Each row of a before or after table is a point. The points were changed in one or more steps. Then noise was added and the rows were shuffled. The steps act on columns, c1 being the first. Name the steps. A step turns or swaps two columns, mirrors them in a line or flattens them onto one, adds a multiple of one to another, or multiplies or shifts one. Angles are multiples of 10 degrees, from the lower column toward the higher: turns from -170 to 170, lines from 10 to 170 but not 90. Use the fewest steps. Two steps may share a column if one is a turn and the other turns, adds or multiplies; they go together, in the order done. Otherwise the lowest column goes first.

Before (10 x 2):
[[13, -64],
[-59, -10],
[-35, -29],
[40, 39],
[3, 33],
[13, 58],
[22, -58],
[-65, -16],
[15, -69],
[-36, -30]]
After (10 x 2):
[[-64, 13],
[-72, 14],
[-26, -35],
[-23, -45],
[-8, -58],
[-51, 27],
[-15, -73],
[31, 5],
[59, 6],
[37, 38]]
Steps: swap c1 and c2

Before (12 x 4):
[[-1, 16, -1, 16],
[19, -20, 25, 3],
[-30, 26, 24, 26],
[9, -31, -8, 2],
[4, 9, -7, 17],
[0, 7, -4, -4],
[3, 27, -11, -5],
[4, -10, -8, -7],
[0, 20, 5, -9],
[17, 1, 14, 9],
[-4, -9, 10, 6],
[25, 2, 0, 2]]
After (12 x 4):
[[10, -23, -18, 4],
[-1, 7, -16, -3],
[0, 22, 5, -7],
[21, -1, 74, -4],
[-1, 16, 14, 16],
[-3, -12, 35, 1],
[3, 12, -1, 20],
[18, 20, 50, 4],
[3, -6, -29, -1],
[-29, -3, 95, 15],
[25, 26, 5, 3],
[3, 32, -36, -2]]
Steps: add 1 times c1 to c2; turn c3 and c4 by -20 degrees; multiply c3 by 3

Before (9 x 6):
[[-17, -2, 15, 13, -33, 16],
[27, -48, -16, 30, -28, 39],
[10, 39, 7, -18, -26, 5],
[-25, -26, -1, 38, -15, -4],
[-35, 0, -22, -34, 4, 25],
[26, 13, 12, -39, -34, -37],
[-16, -24, -40, 18, -7, -23],
[-45, -41, -6, -16, -56, 31],
[36, 46, 54, -49, 24, -25]]
After (9 x 6):
[[-22, 93, -43, -52, -42, 30],
[3, 0, -26, 24, 28, -13],
[7, -47, 34, 21, 17, 23],
[-14, 79, -11, -21, 30, -5],
[-49, -1, 21, 14, 2, -26],
[-20, 30, -22, -42, 30, 40],
[20, -49, 0, 41, 10, 4],
[43, -94, 2, -12, 32, -43],
[-40, -90, -16, 28, 49, -31]]
Steps: turn c1 and c4 by -60 degrees; multiply c2 by 2; turn c3 and c5 by -160 degrees; multiply c6 by -1

Before (8 x 9):
[[50, -49, -21, 5, 1, -3, 29, 5, -2],
[-9, -7, 27, 0, 7, 21, 53, -17, -40],
[16, -32, 62, -24, -4, 13, -42, -7, 20],
[33, 6, 40, 12, -34, 11, 56, -4, 19],
[77, -19, -35, 34, -23, 35, 40, -95, 29],
[-10, 19, -29, -38, 11, 33, -29, -17, -41],
[32, -32, 37, -30, 29, -48, 24, 21, 30],
[9, -1, 2, 52, 62, 47, -37, 5, -40]]
After (8 x 9):
[[44, 47, -23, 13, 7, 19, 7, 12, -4],
[-9, 26, 26, 8, 4, -8, 0, 29, -41],
[80, -37, -38, 40, -10, 66, 6, 86, 32],
[37, -23, 42, 15, -30, -29, 1, -3, 20],
[31, 16, 36, -20, 35, -85, -4, -18, 31],
[13, 18, 66, -35, 0, -49, -6, 15, 19],
[-14, -1, -32, -45, 6, 65, -10, 22, -41],
[-1, 29, 6, 40, 63, 47, 4, 7, -49]]
Steps: turn c1 and c5 by 10 degrees; add 0.7 times c9 to c2; turn c2 and c8 by -160 degrees; add -1 times c3 to c6; flatten c4 and c7 onto the line at 10 degrees
